Each row is a point. Each copy is the shape, with its points in the same order, stretched, turned, moved and blurred by noise. Some copies are also mirrored. Which?

Shape:
[[-31 -18]
 [ 44 -51]
 [-33 -34]
 [-12  56]
 [-11  21]
 [ 25  22]]
Copy 1:
[[-11 -25]
 [ 67 -50]
 [-11 -40]
 [  1  54]
 [  7  19]
 [ 41  23]]
Copy 1 is: only turned
Copy 2:
[[-38 -23]
 [ 38 -42]
 [-36 -40]
 [-40  56]
 [-28  18]
 [  5  28]]
Copy 2 is: only turned

Shape:
[[-11 -55  11 -21]
 [-27   7  48  24]
 [ 20  33 -32 -59]
 [ -7 -20  32   4]
 [ 18 -60  -9  21]
 [ -2 -43  40   1]
 [-36  43 -77  24]
 [ 17 -21  47  -8]
 [ 36  -1  50 -43]]
Copy 1:
[[-46 -31 -42 -14]
 [-40  -5  27  22]
 [ 42  16  -9 -40]
 [-46 -18   0  11]
 [-17 -26 -67  32]
 [-56 -15 -25   6]
 [ 56 -63  11  43]
 [-52  23 -21 -10]
 [-22  43  -9 -45]]
Copy 1 is: mirrored
Copy 2 (9 x 4):
[[ -9 -50 -13 -37]
 [-35  -8  32  -8]
 [ 39  45 -47 -45]
 [-21 -37  23 -15]
 [  7 -72  -9  12]
 [-13 -58  26 -24]
 [-18  24 -88  58]
 [  8 -36  41 -32]
 [ 32  -1  31 -64]]
Copy 2 is: only turned
Copy 3 (9 x 4):
[[  2 -36 -42  -3]
 [-23  30 -40 -12]
 [ 15 -28  63 -42]
 [  0   9 -32 -13]
 [ 33 -20 -33  26]
 [ 13   3 -50  -9]
 [-38 -18  76  33]
 [ 21  27 -39 -30]
 [ 47  26 -18 -56]]
Copy 3 is: mirrored

Shape:
[[ 34 -31  69  38  43  10]
 [-37  30  25  -3 -23  20]
 [ 36  10 -70   6  38 -15]
 [ -7  42   6 -26 -23  -3]
 [-44   9  13   6 -41  -4]
 [ 27  42 -22 -13  41  18]
 [ -5  -7   5 -17 -18 -13]
 [ 33  -8 -23  27  18   2]
 [ -2  -7  21 -42  12 -12]
 [ 15  33  13 -18 -20 -30]
 [ 30  -6  69  19 103 -54]]
Copy 1, 11 rows:
[[  7 -39  52  41  40  27]
 [-55  33   8   3 -30  25]
 [ 30 -41   5 -29 -61 -47]
 [-19  46 -12 -13 -31  -2]
 [-70  28  -5  22 -34  -2]
 [ 26  -4  18 -42 -43   5]
 [-29  13 -20   3  -7 -11]
 [  9 -39   9  11 -40 -14]
 [-18  11 -16 -25  20  -5]
 [ -1  49  -4   6 -11 -25]
 [ 21 -23  91  -9  67 -40]]
Copy 1 is: mirrored
Copy 2:
[[  0 -46  70  51  21  10]
 [-43  22  33  -8 -44  41]
 [ 25   6 -63  20  30 -11]
 [-19  31   7 -28 -50   9]
 [-55  -2  -1  -7 -59  22]
 [ 26  38  -9   6  24  21]
 [-19 -18   2 -13 -35   6]
 [ 17 -16 -15  33   0   9]
 [-17 -12  30 -39  -1  -3]
 [ -8  14  12 -15 -39 -27]
 [-24 -15  65  34  76 -45]]
Copy 2 is: only turned
Copy 3 (11 x 6):
[[ 15 -39  65  37  47  -5]
 [-33  14  13  -8  -9  53]
 [ 45  -3 -75  28  10 -19]
 [  2  29  -1 -17 -22  28]
 [-49   2  -1  -8 -43  27]
 [ 41  25 -22  -3  41  26]
 [  3 -17   0 -15 -36   8]
 [ 35 -20 -19  31   6  12]
 [  9 -10  13 -48   4  -7]
 [ 17  31  12  -5 -34   2]
 [ 18  -1  48  22  64 -77]]
Copy 3 is: only turned
Copy 4, 11 rows:
[[ 12 -20  79  25  63 -10]
 [-33  58  29  10 -11  31]
 [ 27  14 -73  11  66   5]
 [  0  68   5 -12  -2  21]
 [-31  45  13  17 -41   8]
 [  9  47 -16  -3  75  40]
 [  0  19   0 -11  -7   0]
 [ 29  -3 -13  32  39  13]
 [-10  16  20 -42  20  -5]
 [ 22  60  11 -16   4 -13]
 [ -7  -2  57  -4 121 -77]]
Copy 4 is: only turned

Shape (12 x 9):
[[-45 -41 -13  46  50  18  31   4 -22]
 [-12 -48  17  20 -29  47 -34  38  26]
 [ 37  -8  31 -10  14 -27  11  39 -12]
 [-44  41   6  15  65  38  24  19 -13]
 [-20  52 -32 -47  24  48  38 -45  12]
 [ 32 -21  47 -28  20   7 -63 -37 -54]
 [-16 -42 -59 -17  51  -4  32   3 -26]
 [ 41 -10  17  52  59  13 -51  -4  28]
 [-35  47 -18 -34  60 -13 -14 -17   9]
 [ 42 -14  17 -14 -25  18 -51  45 -57]
 [-18  27 -42  13 -31  -5   7 -12  26]
 [ 23  19 -41  18 -25 -14 -72  -4  33]]
Copy 1:
[[-16 -62 -43  58  31   2  41 -21 -17]
 [-11 -45  -1  58 -18  32 -38  34 -11]
 [ 36 -16  11  -1  -7 -45   2  23 -18]
 [ -7  10  -8  29  52  23  51  -9 -10]
 [ 37  23 -43 -38   7  63  42 -31  47]
 [ 50 -24  11 -15  -5   7 -72 -51 -87]
 [  7 -72 -75 -15  27 -21  37  -3 -10]
 [ 35 -47  18  56  59 -11 -60 -13  -1]
 [ -8  14 -14 -38  50  17  14 -35  30]
 [ 38 -15 -31   8 -19 -17 -62  31 -67]
 [ -3   6 -37  12  -7  -4 -12 -15  70]
 [ -6   6 -30  15  14 -13 -90 -13  60]]
Copy 1 is: only turned
Copy 2 (12 x 9):
[[-46 -42  -2  64  23  42  20  27  -3]
 [  5 -43  -7   5 -43  34 -59  31  40]
 [ 33 -16  23   0  34 -11   8  33  12]
 [-48  30  13  29  51  67  -1  24   1]
 [-57  53 -22 -46  15  58  40 -38  29]
 [ 17 -37  22 -48   8 -12 -38 -27 -61]
 [-36 -44 -55   0  43  10  42  26   4]
 [ 22 -28  -7  37  41   8 -48 -46  18]
 [-66  37  -9 -34  56   3  -7 -12   3]
 [ 58 -19 -22 -28 -17   4 -43  46 -42]
 [-33  36 -37   9 -30   0   7  -9  34]
 [  7  19 -64   3 -19 -32 -68 -28  32]]
Copy 2 is: only turned
Copy 3:
[[-38 -56  12  29  42  10  40   8 -45]
 [ -2 -49  23   4 -33   4 -34  41  16]
 [ 38   7  20 -29   6 -47  -7  18 -44]
 [-54  29  44  23  50  25  15  20 -53]
 [-23  58  -5 -43  22  79  24 -21 -20]
 [ 30 -33  29 -65  17   4 -59 -43 -52]
 [-29 -37 -33 -35  48   4  53  26 -39]
 [ 47 -31  11  39  56  -6 -66  11 -21]
 [-43  47  10 -42  77   4  -8 -20 -18]
 [ 17 -17  13 -43 -33 -27 -71  32 -67]
 [-40  32 -47   4 -12   2   8 -14   7]
 [ -8  22 -51  -9   6 -15 -67  -5  18]]
Copy 3 is: only turned
